Each row is a point. The last column is the point's height on a tilted bowl or saddle (a function of degree 2), plus a little noise. Along how many of its main directions does it bend up, bend down or stay straight?

Points:
[[-5.8 -0.3 -4.6]
 [-3.6 -0.6 -2.8]
 [ 3.7 -6.8 -6.8]
 [-6.1 -2.4 -5.5]
 [ 1.1  5.2 -2.2]
 [ 4.7 -0.3 -2.0]
 [ 1.8 -1.6 -1.6]
 [ 1.9 -1.0 -1.3]
 [ 5.9  0.6 -2.4]
 [ 2.3 -2.8 -2.3]
 [-3.4  5.6 -4.6]]
Directions: 0 up, 2 down, 0 straight

Points:
[[ 2.8  2.5  0.2 -0.7]
 [ 0.3 -8.2  5.7  4.4]
 [-5.7 -2.2  2.5 -9.1]
 [ 7.5 -3.1 -0.2 -1.9]
 [-1.2 -3.7 -0.8 -4.5]
 [-1.3 -1.4 -0.5 -3.1]
 [ 0.8  1.1  6.1 -2.9]
 [ 6.5  1.4  1.9 -2.0]
 [ 2.5 -0.7 -0.9 -1.2]
 [ 4.2  1.9 -1.2 -1.2]
 [ 8.7 -2.4 -1.4 -4.5]
 [ 1.5 -4.6 -0.6 -2.5]
 [ 2.1  1.0  3.1 -0.9]
 [ 1.7 -2.5  6.0  1.6]
 [ 7.8  4.1 -3.5 -5.0]]
Directions: 1 up, 2 down, 0 straight

Points:
[[  6.1   2.6  -0.8   1.5   2.1]
 [ -3.0  -3.9   1.4  -3.2   1.8]
 [  0.8  -4.6   4.2  -5.4   7.5]
 [  2.2   0.4  -0.8   3.4  -0.6]
 [ -1.6   5.0   4.4   1.3   4.0]
 [  0.6   4.1  -3.2   0.1  -1.1]
 [  4.3   6.2  -1.8  -0.1   2.2]
 [  3.6  -0.6   2.3  -6.1   5.9]
 [  0.3   5.9   1.2   1.0   1.7]
 [ -1.5  -1.3   3.2  -2.3   1.6]
 [  4.2   1.1   2.9   1.0   3.1]
 [-10.6   3.0  -1.2   0.8   6.8]
 [  8.1  -0.1  -5.2   1.7   3.0]
 [  0.1  -1.9   2.4   5.5   2.7]
 [ -0.8  -2.0   0.8   9.8   6.4]
 [ -6.0   7.1  -0.3   3.2   5.5]
 [ -3.2   0.7  -3.3   1.0  -1.7]
 [  1.4  -5.7   2.4  -0.3   3.5]
 [  2.7  -0.4  -3.2   6.7   1.1]
 [  1.6  -1.5   5.3   1.9   4.9]
 [  1.0   0.2  -9.8  -1.6   1.6]
 [ -9.3   1.4  -2.1   0.2   3.9]
 [  2.7  -1.8  -2.0   3.4  -0.7]
 [  0.9  -6.0  -0.4  -3.0   2.5]
 [  3.3  -0.7   5.1  -0.3   5.3]
 [ -4.4  -3.1  -1.7   5.8   1.8]
 [ -5.4  -4.3   0.8  -1.1   1.7]]
Directions: 4 up, 0 down, 0 straight

Points, 40 rows:
[[  0.6  -0.8   3.7  -3.6  -0.6  -0.3  -1.3]
 [  4.5   4.6   8.1   0.4   3.0  -2.5  -0.8]
 [ -4.1  -7.3   5.4  -4.3   0.1  -6.6   3.7]
 [ -2.6   0.7   0.9   4.6  -6.0   4.5  -0.2]
 [  1.0   0.6   2.9   4.0  -0.8  -3.7  -2.4]
 [  5.9  -7.3   2.0  -6.1   2.4  -0.3  -9.8]
 [ -1.0  -4.8   2.8  -7.7  -8.1  -2.8  -3.6]
 [  0.5  10.6  -1.0   0.8  -1.0  -0.8   7.8]
 [ -0.6  -2.9  -4.6  -2.4  -5.5  -3.8  -2.3]
 [  5.4  -6.7  -0.3  -3.2  -4.0   5.7  -9.7]
 [ -2.1  -3.1  -1.6   5.1  -1.6   7.9  -3.6]
 [  0.7  -5.6   5.9  -1.4  -4.5  -5.0  -1.4]
 [ -1.5   4.1   2.3  -2.9   3.4   5.4   4.4]
 [  0.0   1.5   4.5   0.8  -3.8   2.9   1.3]
 [  3.5  -6.4   2.5   0.7   2.4   1.7  -4.5]
 [ -5.3   3.0   0.7  -4.7   0.2   6.5   7.0]
 [ -3.6   2.4   1.5  -1.1   0.1  -3.0  -0.6]
 [ -0.2  -1.6  -1.2   0.3  -3.1   1.3  -0.5]
 [ -5.7   6.8  -7.2   2.7  -2.1  -2.1  -1.0]
 [ -2.1   0.9   4.3  -8.0  -2.1  -0.6  -0.4]
 [  0.5  -0.4  -5.7  -5.5  -1.9  -0.9  -1.0]
 [  2.8  -1.1  -4.9   0.5   4.6   0.8  -3.7]
 [  5.7   1.5  -1.4   4.9   0.1  -0.6  -2.4]
 [ -1.4  -3.1  -1.3  -3.8  -4.5  -3.2  -1.8]
 [ -3.4   0.4   8.6  -1.7   3.7  -3.7   1.8]
 [  1.7   4.7  -2.6   4.0   1.2   2.3   2.4]
 [  4.9  -2.5  -5.9   0.8 -11.2  -1.4  -0.8]
 [ -2.5  -1.4  -2.3  -3.4  -1.4   3.8   1.5]
 [  2.0   3.4  -2.4 -10.5  -5.5  -3.1   0.3]
 [ -2.5   1.6  -2.0  -8.6  -2.2   1.3   2.0]
 [  1.8  -4.7  -2.1   3.7  -3.6   2.2  -4.9]
 [ -0.8  -6.6  -4.0   2.6   3.3  -3.3  -4.1]
 [  2.0  -4.6   1.7   5.3   5.6   4.2  -3.8]
 [  1.0   6.2   1.2  -1.7   1.2  -1.9   0.9]
 [  2.1  -2.2  -0.8   1.0  -1.0  -2.5  -3.1]
 [ -0.4  -0.9   1.6  -2.5  -0.6   3.1   0.1]
 [  3.2   0.4   1.1  -2.1   1.6   0.3  -1.8]
 [ -0.9  -0.1   3.9  -4.4   0.4   0.1  -0.6]
 [  0.4  -1.8   1.3  -8.6   0.5   0.4  -4.6]
 [  0.1   3.1  -1.3   0.9  -0.6   4.7   4.8]]
Directions: 1 up, 2 down, 3 straight

Points, 73 rows:
[[  0.3  -1.2  -0.4  -0.3   2.3  -1.1   7.9   1.8  -4.5]
 [  3.3  -0.3   4.9   4.3  -0.4   1.2   1.0  -0.4  -1.1]
 [  3.6   1.6  -1.3  -6.9   5.4  -3.5   5.3  -1.7  -5.1]
 [  1.3   1.3  -0.1   4.8   1.7  -0.5   1.9   4.4  -2.1]
 [  0.6   4.3   6.8   8.6   1.0   3.8   1.2  -0.3  -1.8]
 [  3.4  -2.2  -0.5   1.4   3.1  -3.0   2.1   1.6  -2.1]
 [  0.1  -4.6  -6.7   0.4  -4.8   4.3  -5.5   3.1  -2.8]
 [ -3.9  -0.4   5.0   0.0   2.6   4.5   0.3   0.9  -1.8]
 [ -1.6  -2.5   3.0   1.2  -1.5  -3.4   0.9   6.9  -3.5]
 [  6.0   5.2   3.5  -3.6   2.4  -3.7  -2.6  -1.6  -4.1]
 [ -3.5   2.8  -0.9   0.8  -4.2  -0.5  -3.3  -0.6  -0.8]
 [ -1.9   1.7  -0.3   0.9  -0.7   0.3  -3.3   3.5  -0.7]
 [  2.4  -2.4   0.9   3.8  -2.3  -1.8   5.5   3.5  -3.6]
 [ -1.9   4.3   7.7   3.7  -4.9  -9.5   0.6  -6.1  -5.9]
 [ -3.2   0.9  -0.9  -0.9   3.8  -1.4  -0.8   5.9  -1.4]
 [ -0.5  -0.1   3.1  -8.1   4.0   0.2   2.2   0.7  -4.0]
 [  4.1  -0.5  -3.9   0.6   0.4   0.8  -1.5   4.6  -1.1]
 [  2.7  -6.3   4.0  -2.1   0.1  -2.1   6.1   3.7  -6.0]
 [ -3.7   7.4   5.8  -0.7   4.2   1.5   4.7   2.5  -5.3]
 [  6.4   6.9  -0.4  -0.8   0.4   0.8   3.0   3.1  -3.7]
 [  3.7  -5.0   0.9   1.3  -1.0   5.2   2.2  -3.0  -2.2]
 [ -7.3  -0.5  -0.4   6.3  -4.2  -0.9   2.6   1.6  -3.5]
 [  0.7   1.0   7.1  -2.8  -7.8   0.1  -1.2  -3.6   1.6]
 [ -0.3  -0.4   1.2  -3.8   1.0   2.4   0.1   2.7  -1.1]
 [  2.9   2.7   0.9   2.7  -0.3   4.1  -0.3   0.9  -0.4]
 [  3.7   0.0  -0.1  -9.5  -2.9   5.0   1.2   2.4  -3.9]
 [ -0.4   4.9   3.7   4.1   4.7  -5.6  -7.8  -5.9  -6.4]
 [ -1.2   1.3   3.3  -6.3  15.3  -3.3   3.9  -2.1  -5.2]
 [ -2.6  -2.6   5.6  -3.6   1.5  -3.0   3.9  -0.2  -4.8]
 [ -4.1  -0.1   8.3   0.3   0.2   1.6  -0.8  -4.7  -2.0]
 [ -6.1  -4.0   0.9   7.1   4.1  -2.1   1.2   0.9  -4.9]
 [ -4.3   4.9  -2.2  -2.1   5.9 -14.4   2.0   1.5  -6.9]
 [ -5.2   2.0   3.1   2.5   0.2   1.2   0.0  -5.1  -2.1]
 [  4.6   0.8  -0.5  -0.5   1.6   0.9  -6.5  -2.9  -1.3]
 [  0.0   0.6   3.9   2.7   3.9  -0.6   2.0   0.8  -2.3]
 [  5.7   3.0  -2.5   6.5  -0.7  10.7   3.2  -1.1  -4.3]
 [ -9.7   3.8   5.4  -2.6   4.9   0.8   1.4  -2.4  -6.7]
 [ -0.4  -2.3  -2.3   3.9   4.1   2.6  -4.2  -1.4  -1.2]
 [ -1.2  -0.9  -2.6  -1.7  -1.7  -2.2   5.2   1.5  -3.6]
 [  6.4   1.2  -4.9   4.5  -0.5   0.3   0.8   4.9  -3.3]
 [ -3.4  -4.2  -0.5   1.2  -1.1  -1.4   5.8  -7.7  -6.3]
 [  3.7  -3.9  -1.8   2.5   2.1   0.9  -0.5  -2.4  -1.9]
 [ -1.6   0.4   2.3   3.1   3.4   3.2  -5.7  -5.0  -2.3]
 [  4.8   0.2  -3.9  -4.8  -3.1   1.7   0.2  -5.5  -3.5]
 [  0.4   2.0   1.6  -2.1   1.0   2.1   1.6   0.1  -1.2]
 [  4.3   0.6   0.2  -0.7   0.4   2.3  -0.9  -0.1  -0.6]
 [  1.1  -2.3  -5.1  -4.3   0.8  -1.9  -5.6   4.9  -0.7]
 [ -3.0  -0.7   1.3   3.4  -1.3   3.0  -1.5  10.1  -3.3]
 [ -2.6   3.8  -6.8   3.7   1.0   0.3  -4.0   1.1  -2.2]
 [ -0.4  -0.1  -1.9   3.1  -2.3  -5.7  -3.0  -7.1  -4.5]
 [  0.8  -1.7  -0.6   3.7  -1.7   4.1   0.0  -1.4  -0.5]
 [  6.3  -0.6  -1.6   6.3  -4.5  -4.1  -5.2   2.6  -4.0]
 [  2.7   2.4  -3.0   4.0  -6.8  -0.9  -4.8   2.1  -1.5]
 [ -0.8   2.6  -3.1   2.2   4.1   5.5   3.8   6.9  -3.7]
 [  2.9  -3.4   0.6  -2.8   2.4  -1.7   0.8  -4.6  -3.1]
 [  7.6   3.5   0.1   3.3   1.8  -4.9  -0.7  -0.4  -3.6]
 [ -1.9   5.6   4.2   1.8  -2.5  -0.2   1.5   4.7  -1.4]
 [ -0.8   2.8  -7.4   0.7   0.8  -8.6  -1.3  -2.0  -3.9]
 [  0.1   0.6   1.2  -3.0   1.4   4.7   3.4  -4.6  -2.8]
 [ -3.4   2.5  -3.9   0.0   0.1   6.7  -1.6   0.0  -1.8]
 [  8.7   5.5   7.4   1.7   0.3   0.7   1.3  -6.0  -4.6]
 [ -3.6  -2.1 -10.1   4.8  -2.3  -6.3   2.3  -1.5  -7.2]
 [  2.6   2.3  -0.8  -3.7   1.1   0.8   2.4   3.4  -2.1]
 [  1.3   1.9   6.5   7.6   5.4  -5.4   2.2   5.1  -6.6]
 [ -0.2   6.1   2.3  -8.6  -1.8   5.1   6.9  -5.9  -6.7]
 [ -1.8  -2.4   0.1   0.8   5.5   2.4   6.5  -1.3  -4.2]
 [  2.7   5.0   4.8   8.3  -5.6  -7.5   1.2  -7.8  -5.0]
 [ -1.1  -0.4  -2.3   0.0  -0.1  -1.5  -4.3  -4.2  -1.6]
 [ -0.6   3.0  -1.3  -1.6  -2.9  -6.6   3.7   4.4  -4.9]
 [  0.6  -1.3  -1.5  -1.5   0.1  -2.5  -5.7  -0.8  -0.9]
 [ -3.6   3.2   7.2   0.3   3.5  -3.1  -3.9  -1.0  -4.1]
 [  4.4  -2.5   3.8   0.5  -3.9  -3.2   2.2   0.8  -2.7]
 [  3.7  -3.3  -3.7  -1.0  -3.6  -4.8  -1.9  -1.1  -3.2]]
Directions: 1 up, 7 down, 0 straight

Points:
[[ -5.7   7.3  -3.3   2.0   7.1  -3.2   0.1   2.1  -2.9]
 [ -0.1  -5.2   1.1   1.9  -7.0   1.1   1.1   0.2  -1.7]
 [ -3.0   0.1   2.0  -4.1  -0.2   0.3  -1.1   3.0   1.1]
 [ -1.6  -3.6  -2.9   1.8  -2.5   0.7  -1.4  -1.1  -1.5]
 [ -3.2   3.9   0.0   1.2   6.3  -5.2   5.9   0.2  -2.9]
 [ -1.6  -0.1  -3.0  -5.6  -2.5   1.5   0.1  -3.3   0.5]
 [-10.2  -4.1   5.3   0.1   0.2  -1.4  -3.1   1.7  -3.2]
 [  1.7  -1.0   4.8   3.2  -3.8   4.1   3.5   2.9   1.6]
 [ -2.7  -1.6   3.8  -5.8   5.9  -6.0   4.1   3.8   0.6]
 [ -1.0  -6.0  -5.5   1.1   2.2   3.7   3.3  -7.7  -6.6]
 [ -1.8  -2.0   0.4  11.1  -4.2  -5.2   2.0   1.3  -8.0]
 [  3.3  -3.5   0.1  -3.1   0.9   2.3   1.7   5.6   2.4]
 [ -6.7   0.8   0.7   0.6  -1.0  -1.0  -4.4  11.4   3.0]
 [  8.5  -0.2  -5.6  -0.4  -2.6  -2.5  -1.5  -4.1   0.5]
 [ -6.6   2.7  -5.2  -9.2  -3.9   2.0  -6.3   1.1   0.0]
 [ -2.7   1.2  -5.6   4.2   1.1   1.5   5.9   2.6  -1.9]
 [  1.6   3.3  -1.6  -1.6  -6.0   1.0   2.8   5.5   1.4]
 [  3.6  -2.9   1.2  -5.9  -0.9   1.0  -0.9   5.9   1.6]
 [ -1.4   3.2  -1.4  -3.4  -0.1  -0.9   5.6   2.3   1.4]
 [  0.6   1.4  -2.4   0.7   7.4   1.6  -3.5  -4.8  -4.5]
 [ -4.9  -2.7   0.1  -2.6   5.9   3.9   1.0   2.5  -1.0]
 [  2.5   0.1  -5.0  -2.9  -1.6   1.1   3.7  -3.2  -1.2]
 [ -2.0   1.4  -0.7  -3.0  -2.7   1.8   1.7  -0.1   1.4]
 [ -4.7   1.4   3.7  -3.5  -0.6   0.4   5.6   4.9   4.2]
 [  4.5   5.5   5.6   4.2   2.1   2.3   2.5   2.2   1.0]
 [  2.2   0.1   5.9   2.0  -3.4   4.9  -1.1   1.4   1.7]
 [  7.3   1.5  -0.2  -0.3   8.4   2.5  -1.3  -5.5  -3.7]
 [  2.6  -0.4   6.8   1.4   1.2  -1.2  -4.6   0.2  -3.2]
 [ -2.6   6.2   5.0  -3.2   8.1   2.5   7.9   2.7  -1.3]
 [  3.6  -1.2   0.8   2.6   4.7  -3.7   5.4   5.9  -0.1]
 [ -9.2  -3.6  -0.9   1.8  -1.4  -1.2   5.8  -4.2  -4.4]
 [ -4.6  -1.7   5.0   0.6   4.3  -1.3  -6.5  -3.6  -7.5]
 [ -1.5   0.9   6.2  -2.9  -0.7  -0.9  -3.9   1.9  -2.1]
 [ -1.7  -0.5   0.5   1.6   4.2   2.8  -4.7   4.5  -1.6]
 [ -6.2   6.5  -0.8  -3.5   2.3   3.0   5.0  -1.8   3.7]
 [ -0.1  -0.8  -0.9  -0.9   8.2   4.3  -5.4   0.6  -4.7]
 [ -2.9   3.5   0.6  -1.1   2.4   9.0  -3.0  -0.4  -0.1]
 [ -2.3   3.9 -12.5   3.4   3.7  -7.2   5.5   3.0  -9.8]
 [  2.4  -0.5   4.7   3.1  -1.6  -2.4  -1.5   4.3  -0.2]
 [  1.5  -3.1  -0.9   7.9  -1.9  -2.6   3.3  -1.5  -5.0]
 [ -1.9   0.7   1.8  -5.8  -1.5   1.7   1.1  -0.3   0.9]
 [ -5.0   1.7   2.9   1.8  -0.5   0.8  -4.5  -0.3  -2.0]
 [ -0.9   4.0   1.7   6.7  -1.9  -1.4   0.9   2.6  -0.9]
 [ -2.4   0.6  -2.8   1.5   0.5  -1.2  -7.3   2.5  -2.5]
 [ -5.6   0.9  -6.8  -0.7  -5.4   2.2   3.3  -3.4  -1.6]
 [  3.7   1.1  -4.2  -2.0  -2.3  -3.0   4.9  -5.9  -3.9]
 [  2.2  -2.1  -3.1   1.4   3.6   3.5  -2.3  -2.1  -0.8]
 [  0.4   2.8   5.1   3.5  -3.5  -4.2   3.3  -0.4  -1.9]
 [ -1.4  -0.5  -4.1   3.0  -0.1  -5.0   2.1  -0.6  -4.1]
 [  2.3  -1.1   2.4   1.7  -4.5   4.9  -0.3  -2.8   2.7]
 [  5.6   0.4   2.6  -5.7   0.8  -4.7   0.5   2.2  -2.9]
 [  6.2   1.1   0.7  -1.7   4.5  -1.2   6.3   4.0  -1.9]
 [-10.8  -1.9   4.4   8.6   0.8  -2.7  -3.8   0.3 -10.6]
 [ -4.5  -4.9  -3.6  -2.3  -4.0   1.1   2.5   1.1  -0.5]
 [  1.7  -0.6   6.9   8.5   7.2   2.9  -5.9  -2.7  -9.1]
 [  0.8   2.8  -1.7   0.1   2.4   3.5  -0.6  -1.8   0.5]
 [ -7.1  -2.4  -4.5  -4.1  -2.4   2.9   2.3   4.0   2.8]
 [ -4.6  -3.6  -2.0   2.9  -3.4   1.8   7.0   2.9  -1.2]
 [  1.6   1.7   1.0   0.9   7.7  -1.7   0.0  -3.3  -6.1]
 [  3.4   0.5  -1.0   2.0   3.3  -2.0  -0.2  -0.8  -2.3]
 [  0.0  -7.3   3.8  -0.7   7.5   1.9  -4.0  -0.2  -7.4]
 [  2.3  -2.1   3.6  -1.7  -1.6   1.4   0.2   1.6   0.4]]
Directions: 2 up, 5 down, 1 straight

Points (78 x 9):
[[ -4.4  -2.8   0.7  -1.2   4.7  -2.9  -1.2   1.5  -1.3]
 [  2.9  -1.3   2.5   2.3  -0.3   1.8  -4.1  -2.9  -1.8]
 [  2.1   7.0  -4.1   2.1   0.1   2.1  -4.3  -4.6  -3.4]
 [  2.8  -2.5  -4.8  -6.1   2.4   7.1  -1.8   0.8  -3.0]
 [ -2.2   2.9   0.5  -3.1  -4.1   2.0   3.1   2.4  -1.1]
 [  2.0  -5.2  -2.6  -2.3   0.5  -0.5  -0.7  -4.4  -3.0]
 [ -1.2   2.2  -2.7   1.6  -2.3  -2.7   5.3  -2.9  -3.6]
 [ -0.5   5.9  -2.2  -1.3   0.5   4.7   5.6   0.5  -2.8]
 [ -7.0   1.6   0.5  -0.9  -1.9   4.5   1.4  -1.2  -2.2]
 [  0.1  -2.7   5.4   6.6  -3.4   2.8  -3.0   0.5  -2.8]
 [  8.5  -3.3 -13.4  -2.0  -4.6   2.2   2.5  -3.3 -10.6]
 [ -6.6  -5.2   4.2   1.5  -2.4  -1.0   4.9   2.3  -3.3]
 [  0.5   0.7  10.8  -1.6  -1.7   0.0   7.7   1.7  -7.5]
 [  2.0   6.5  -6.6   2.8  -0.3  -2.1  -0.8   3.0  -1.5]
 [  1.8   4.7  -3.5  -1.5   1.1   3.0  -0.3  -3.5  -2.1]
 [ -1.8  -2.8  -5.1   1.5   1.8   6.9  -8.3   0.3  -3.7]
 [ -2.1  -2.7  -2.2  -5.6   0.3   0.6  -4.5  -0.8  -1.8]
 [  1.8   2.5  -9.6   6.6   3.7   1.7  -6.3  -0.2  -5.2]
 [  1.2   0.3  -3.1  -1.7  -3.0  -0.6  -6.5   2.0   0.0]
 [  2.3  -1.1   4.9   2.1   2.1   3.2   2.0   2.9  -1.7]
 [ -0.7  -0.2   1.0  -0.3   3.2  -0.3  -0.8  -4.8  -2.3]
 [  1.4   0.9  -0.2   0.9  -1.0   1.8   1.4  -3.6  -1.5]
 [ -0.4   3.9  -1.1   0.9   4.3   3.4   1.3  -3.1  -3.0]
 [  7.9   1.2   2.7   2.3   7.1   0.0   3.1   3.0  -3.4]
 [  1.6   4.2  -1.6   2.4  -1.3  -9.3   6.1   5.6  -4.3]
 [  7.4   4.1   2.4   1.0  -0.3   4.0  -1.4  -0.7  -2.3]
 [ -3.0   0.8  -2.5  -4.8   3.4  -2.5  -3.9   2.2  -1.3]
 [ -1.5  -1.2   3.5   4.6   1.9  -6.3  -5.1   0.7  -1.2]
 [  7.8  -3.9   5.0  -4.1  -2.5  -3.3   0.8   4.9  -3.8]
 [  1.3   1.4   4.4  -1.1   0.1   4.2   1.4   3.2  -0.9]
 [ -2.0  -3.2   2.8  -1.5  -4.9   4.4   2.4   4.0  -2.0]
 [ -5.0   1.9   6.0  -8.9   6.5   4.9  -6.6  -3.2  -8.9]
 [  3.0   0.3   0.5   1.9  -6.3   0.4  -5.3   3.0  -0.6]
 [ -3.6   6.9   4.7  -2.4  -0.4   6.3  -7.5   4.8  -3.6]
 [ -7.9   2.7  -0.5   2.8  -5.9   4.6  -2.9   1.2  -1.3]
 [  0.6  -5.8   2.7  -2.3  -4.7   1.8  -2.3  -3.8  -2.6]
 [ -1.3  -3.7   5.1   0.1  -2.9  -1.9   0.9   3.5  -1.4]
 [  2.4  -3.8   5.2   0.1  -1.0   3.1  -3.3   1.2  -2.1]
 [ -6.1   0.4   2.3   0.3  -6.3  -1.0  -4.8   1.0   0.3]
 [  0.1  -4.3   3.7   5.4  -2.1  -4.1  -9.6  -1.7  -2.7]
 [ -4.4  -1.1   1.2  -2.7  -1.7  -2.1  -3.1   3.0   0.3]
 [  3.3   1.8   7.7   1.1  -3.4  -0.8  -2.9  -6.0  -4.1]
 [ -4.2  -0.1   3.9   0.4   2.4  -1.2   0.1  -0.5  -1.4]
 [ -6.7   1.2   1.9  -1.4   3.5   0.2   0.4   0.1  -2.0]
 [  2.3   2.9  -3.6  -1.7  -5.1  -1.3  -1.8   0.6  -0.7]
 [ -0.9  -0.1  -0.9   1.8  -1.4  -6.7   4.3  -5.8  -5.3]
 [ -0.1  -1.7  -0.1  -2.4  -1.0  -2.4   0.5  13.5   1.6]
 [ -0.4   7.8  -4.1  -2.7   8.8  -4.2   0.1   1.2  -5.9]
 [ -4.1   0.9  -1.3  -2.8   2.1  -5.6   2.3   3.6  -1.6]
 [  3.2   1.7  -4.3  -5.1   1.2  -0.6   2.5   0.8  -1.6]
 [ -6.0   1.2   4.0  -4.1   0.4  -3.8  -2.2   3.8  -1.5]
 [  2.8   3.3  -5.4  -5.0  -0.8  -0.3   4.2  -9.4  -6.3]
 [ -5.7   0.1   0.2  -0.2   1.8  -1.5  -3.3  -1.6  -0.4]
 [  6.3   0.2   5.3   1.5   0.8  -6.5   4.0  -3.4  -7.2]
 [ -3.4  -0.3  -3.6   1.4  -0.3  -5.0   0.3   4.9   0.8]
 [  0.7   0.9   3.0   9.1   1.9  -3.7   1.6   4.6  -1.8]
 [  2.1   4.6  -0.1   1.1   1.1   2.9  -2.0  -4.1  -2.1]
 [ -2.6   6.9  -4.5   0.1  -1.3   0.8   3.3   2.9  -1.9]
 [ -0.7   3.3  -1.2  -0.2  -0.9  -1.2   1.5   3.6   0.5]
 [ -5.8  -7.5   0.2   6.2   0.1   5.5  -1.8   2.3  -2.5]
 [  3.3  -3.6  -2.3  -3.2   0.1   3.7   0.3   1.5  -0.9]
 [ -6.6  -3.9   2.2  -0.6  -2.3   2.1   1.8  -0.2  -2.0]
 [  7.0  -9.5  13.1   2.1   0.4   0.1   4.9   2.1 -12.7]
 [  0.1  -2.8  -2.0  -0.3  -4.7  -2.2   2.0   6.8  -0.1]
 [ -0.9   3.9   0.0   1.9   5.2  -0.9  -7.6  -1.5  -2.5]
 [ -6.0  -0.7   0.1  -6.0   1.8   0.7  -0.6   1.5  -2.3]
 [  3.2  -3.9   3.2   9.3   2.2   1.1   6.9   2.0  -5.8]
 [ -2.0   2.0   5.0   0.0  -2.7  -0.4   7.2  -5.3  -5.6]
 [  1.7  -2.8   0.8  -2.2  -1.5  -2.0   5.0  -5.0  -3.9]
 [  1.5   2.8   1.2   6.7   5.1  -0.4   5.4   1.7  -3.8]
 [ -1.4   0.2  -0.7   4.2  -1.0   8.7   2.3   1.0  -3.1]
 [ -3.2   3.8   3.4   6.5   0.8   4.5   2.6  -1.3  -4.2]
 [ -0.9   1.0  -5.7   1.4   0.3  -2.5   2.6  -1.6  -2.6]
 [  0.6   2.5   2.7  -1.8  -0.2   6.1  -2.4  -2.2  -1.7]
 [  6.6   2.4  -3.2   3.8   4.3   2.1  -1.4  -1.0  -3.4]
 [ -1.7  -0.7  -3.6   6.1  -5.1  -7.6   0.2   1.8  -1.9]
 [ -0.3   3.0   3.8   5.0   5.3 -10.1  -4.0  -2.7  -6.4]
 [ -3.9   2.6  -4.7  -3.1  -1.4   6.1  -0.3  -0.1  -2.4]]
Directions: 0 up, 6 down, 2 straight
